Rows are points. Any point is a mix of the corners, with weights that add up to 1. It lies inside the corners' shape when no weight is negative. Say inside or outside, and name the corners with a negative weight.

Corners:
(1): [-2.1  4.0  0.4]
(2): [-0.6 -3.8  4.0]
(3): [ 2.1  3.9 -2.2]
(4): [-1.5 -7.4 -2.7]
Points:
[ 1.7  3.1 -1.9] -> inside
[ 1.1  3.8 -0.6] -> outside (4)
[-1.3 -6.2 -2.3] -> inside
[-2.1 -6.6  0.4] -> outside (3)
[-0.5 -2.6  2.9] -> inside
[-1.9 -3.5  2.3] -> outside (3)
[-1.1  3.4  1.6] -> outside (4)
[-1.6 -2.4 -2.7] -> outside (2)
[-1.2 -3.2 -0.5] -> inside

Corners:
(1): [-1.5 -0.8  1.8  0.7 -7.4 -3.3]
(2): [ 2.8 -7.7  4.4 -3.5 -4.4 -0.3]
(3): [1.2 3.2 0.7 0.4 1.3 5.0]
(4): [ 0.1  0.7 -8.5 -1.4  5.0 -3.8]
(5): [-1.9 -3.0  4.3 -1.3  3.5  1.1]
(6): [-0.3  4.4  0.3  2.8 -0.5 -0.1]
(7): [-2.1 -4.9  2.4 -5.5  2.3 -5.1]
Points:
[-0.3 -2.8  0.6 -2.2 -0.6 -1.9] -> outside (6)
[-1.5 -3.9  5.7 -1.2 -1.4 -0.6] -> outside (3, 4)
[-0.6 -4.5  5.1 -2.4 -3.4 -1.0] -> outside (4, 6)
[-0.9 -4.1  1.3 -3.1  2.9 -2.7] -> outside (1, 3)
[-0.4 -2.3  1.0 -1.3 -0.5 -2.5] -> outside (3)
[-0.7 -1.4 -2.7 -2.5  2.8 -3.4] -> inside
[-0.8 -3.1  2.3 -1.7 -2.0 -2.5] -> outside (3)
[ 0.7 -0.4  3.6  0.2 -1.4  2.7] -> outside (4, 7)

Corners:
(1): [-6.2 -3.2 -0.7 -0.1 -7.6  6.3 -4.0 -0.3  0.3]
(2): [ 1.1 -2.0 -3.3 -4.0  0.5 -2.0  1.9 -1.0  0.5]
(3): [-6.3 -2.9  0.4  3.5 -0.4  3.8 -3.5 -6.0  4.4]
(4): [ 4.0 -0.7 -3.2  0.1 -4.6  1.5 -3.5 -6.4 -5.5]
(5): [-4.8 -1.0 -1.6 -1.6  0.7  2.7 -3.1 -1.9 -3.5]
(6): [  0.4   1.3 -10.6   3.5   3.0  -0.9   4.6   3.0   2.6]
(7): [ 2.6  5.6 -3.4  1.4 -1.7 -6.9  1.2  1.3 -0.6]
(8): [-2.5  4.3 -0.7 -2.5 -2.7  2.8 -1.5 -4.4 -1.7]
(9): [ 2.3  4.8 -0.7  4.6  2.0 -1.1  5.5  5.6  2.7]
(10): [ 9.9  3.9 -4.3  0.8 -0.5 -1.2 -1.6  1.9  0.8]
Points:
[ 3.0  1.3 -3.2  1.1 -0.4  1.3 -0.9 -0.1  0.7] -> outside (7)
[-2.6  0.6 -0.6 -1.3 -1.5  1.2 -3.3 -2.2 -0.5] -> outside (4, 6, 9)
[-1.6 -0.6 -2.4  1.0 -2.2  1.4 -1.2 -0.4  0.5] -> outside (8)
[-5.8 -0.8 -2.2  0.9 -2.7  3.6 -3.0 -3.5 -0.3] -> outside (2, 9, 10)
[ 1.8  0.4 -3.5  0.5 -0.3 -0.9  1.0  0.1  0.0] -> outside (8)
[ 0.7  1.8 -3.0  1.5  1.1 -1.6  2.6  2.6  1.9] -> outside (4, 8)
[ 0.6  2.1 -3.5  1.8  1.5 -1.3  1.9  1.1  2.1] -> outside (1, 4)
[ 0.8  0.5 -5.2  1.0 -0.8 -0.1  0.6 -0.6 -0.2] -> inside

Corners:
(1): [ 0.0  2.7  3.2 -1.0 -4.9 -6.0  3.8 -0.2  3.1  4.5 -6.6]
(2): [  0.6 -11.4  -1.3  -9.0  -2.6  -3.1   4.6   5.1   0.2  -3.0   1.7]
(3): [-1.5  1.5  3.2 -1.5  3.3 -0.2  3.8  0.3  3.3 -2.5  0.7]
(4): [ 4.1  2.9  0.2  3.7  4.5  0.9 -2.3 -1.2 -1.3 -1.6  4.1]
(5): [ 0.9  4.6 -2.2  0.1 -1.3  1.7 -6.6 -2.5  2.6  8.5 -1.3]
(6): [ 0.1 -5.3  0.6 -8.1 -3.4 -0.2  3.1  6.4 -2.4 -1.5 -4.1]
(7): [-0.7  2.9 -3.1  0.5  3.1 -1.2 -6.4 -1.6 -3.1 -5.5 -1.6]
(8): [-4.2 -2.1 -7.3 -0.3  1.0 -6.7 -0.9 11.0 -3.1 -6.1  4.6]
(9): [-2.4  1.7  0.7  5.9  2.5  0.7 -3.7 -4.8 -4.0  5.6 -1.8]
(10): [ 0.4  3.5  1.2 -0.7  0.6 -0.3  2.7 -3.2 -5.5  1.7  3.7]
(11): [-2.0  1.1 -9.2  3.1  4.6 -0.2  0.8 -1.4  4.8 -1.9  1.7]
(12): [ 0.3  2.2  2.0  1.5 -4.3  0.7  3.1 -0.4 -0.9 -3.8  2.7]
Points:
[-0.9 -1.1 -1.5 -2.3 -0.8 -2.2  0.4  2.0 -0.1 -0.5 -0.4] -> outside (4)
[-1.4 -0.1 -3.1  0.1  0.4 -1.8  0.6  2.5 -0.6 -2.3  1.6] -> inside
[-0.7  2.2 -0.9  1.2  1.1 -2.4  0.5  1.6 -0.2  1.1  0.3] -> outside (2, 7, 12)
[-0.3  0.8 -0.8  0.9  1.9 -1.1  0.5 -1.6 -0.7  3.3  1.4] -> outside (6, 7, 12)
[-0.5 -0.6 -0.6 -2.6 -0.3 -2.3 -1.0  2.9 -1.3  0.0 -1.1] -> outside (11, 12)
[ 0.2  1.3 -0.6  1.5  1.1 -1.6 -0.6  0.6 -1.0 -0.1  0.8] -> inside
[-1.7  2.5 -0.5  0.0  0.1 -2.7 -0.1  0.0  0.4  1.6 -3.1] -> outside (2, 4, 12)
[-2.0 -2.1 -3.1 -1.4  0.4 -2.3  2.0  3.1  1.2 -4.0 -0.2] -> outside (4, 5, 10)
[-0.6  1.6  1.4 -0.5 -0.2 -2.1  1.7 -0.2  1.3  0.9 -1.7] -> inside

Corners:
(1): [ 2.4 -2.0  1.3  3.4  0.3  3.6 -0.3  1.7  2.3  1.1 -0.2 -1.2 -0.8  2.5]
(2): [ 4.7  3.1  9.4  1.7 -0.8 -1.9 -1.2 -9.8  1.5 -0.9  3.3  6.4  8.6  5.3]
(3): [  2.7   2.6  -2.8   6.1  -2.1  -6.1  -3.8 -11.7   2.8  -0.3  -2.5   6.9
   0.7  -2.2]
(4): [ 2.7  2.9  0.7 -1.3  1.5 -0.8  2.8  2.8 -2.7  0.8 -2.9 -2.4 -4.2  3.4]
(5): [ 3.0  0.1  0.9 -1.3  1.0  4.1 -1.6 -4.4 -2.8 -0.2 -2.6 -4.1  3.9 -4.1]
(6): [ 1.9 -0.3  0.3 -1.5 -1.6 -4.2  0.5 -0.5 -0.8 -1.1  2.4 -2.0  4.2  6.9]
(7): [-0.7  2.7  2.8 -1.9 -0.8  0.4  8.9  0.0 -2.5  1.5  1.2  0.4  5.5  5.1]
(8): [ 0.7 -7.1  2.9 -2.0  2.6  5.3 -1.2  2.0 -0.6  1.2 -2.5 -2.3 -1.1  3.8]
(9): [-6.2  1.9  0.4  3.5  1.8  3.3  0.6  2.5  8.1 -0.6 -1.5  1.2  0.8  4.3]
(10): [  3.8   3.4  -1.9   0.9   8.2   2.5  -0.7   2.0  -4.5   0.4  -5.6  -4.0
  -3.9 -13.3]
(11): [ 0.5  1.8  1.0 -1.1  2.5 -2.3  8.3  0.9 -0.5 -2.7  0.9 -5.2 -4.3  3.9]
(12): [  1.9   0.2  -2.8   0.6  -0.1  -3.5  -0.6   0.6  -3.0 -15.4  -0.9   2.2
  -4.7   5.1]
(13): [-1.4 -0.1 -1.0 -3.5  0.3  2.9  3.6  4.4 -0.6  0.8  1.2 -0.7 -2.6  3.7]
(14): [ 1.8  0.3  2.9  2.3 -1.9 -1.4 -0.7 -2.1 -1.9  0.0 -2.8 -4.5 -0.9 -6.8]
(15): [-2.7  2.2  1.2  7.5  2.4 -1.4 -1.8 -1.4  0.0  0.9  1.2  3.7 -4.3  4.0]
Points:
[ 1.9  1.7 -0.5  1.9  1.5 -1.1  0.0 -2.4 -0.8 -1.5 -2.0  0.4 -0.9 -1.9] -> inside
[ 1.2  1.5  1.8  1.7  1.5 -0.1  0.2 -1.4 -0.6 -0.2 -0.4  0.7 -0.5  1.1] -> inside
[ 0.2  0.4  1.4  1.3  1.1  0.6  0.7 -0.8  0.0  1.0 -0.7 -0.8 -0.3  1.3] -> outside (12)
[ 0.7  1.0  1.1  0.1  0.4 -0.1  0.0 -1.5 -0.5 -0.9 -0.7  0.1  1.8  1.5] -> outside (1, 11)
[ 0.8  0.5  1.3  1.4  1.2  1.8  1.4 -0.1  0.7  0.0 -0.3  0.5  0.0  2.8] -> outside (6, 14)
[ 1.3  0.2  1.7  0.9 -1.0 -0.3  0.1 -1.9  0.1 -1.0  0.3  0.8  2.0  4.1] -> outside (10, 11)
[ 0.0  1.5  0.6  1.6  1.6  0.7  0.4  0.0  0.9 -0.4 -2.0 -0.8 -0.8 -0.3] -> inside
[ 1.7  0.4  1.1  2.1  0.9  0.5  0.1 -1.0  0.1 -0.8 -1.1 -0.5 -0.2  0.7] -> outside (13)
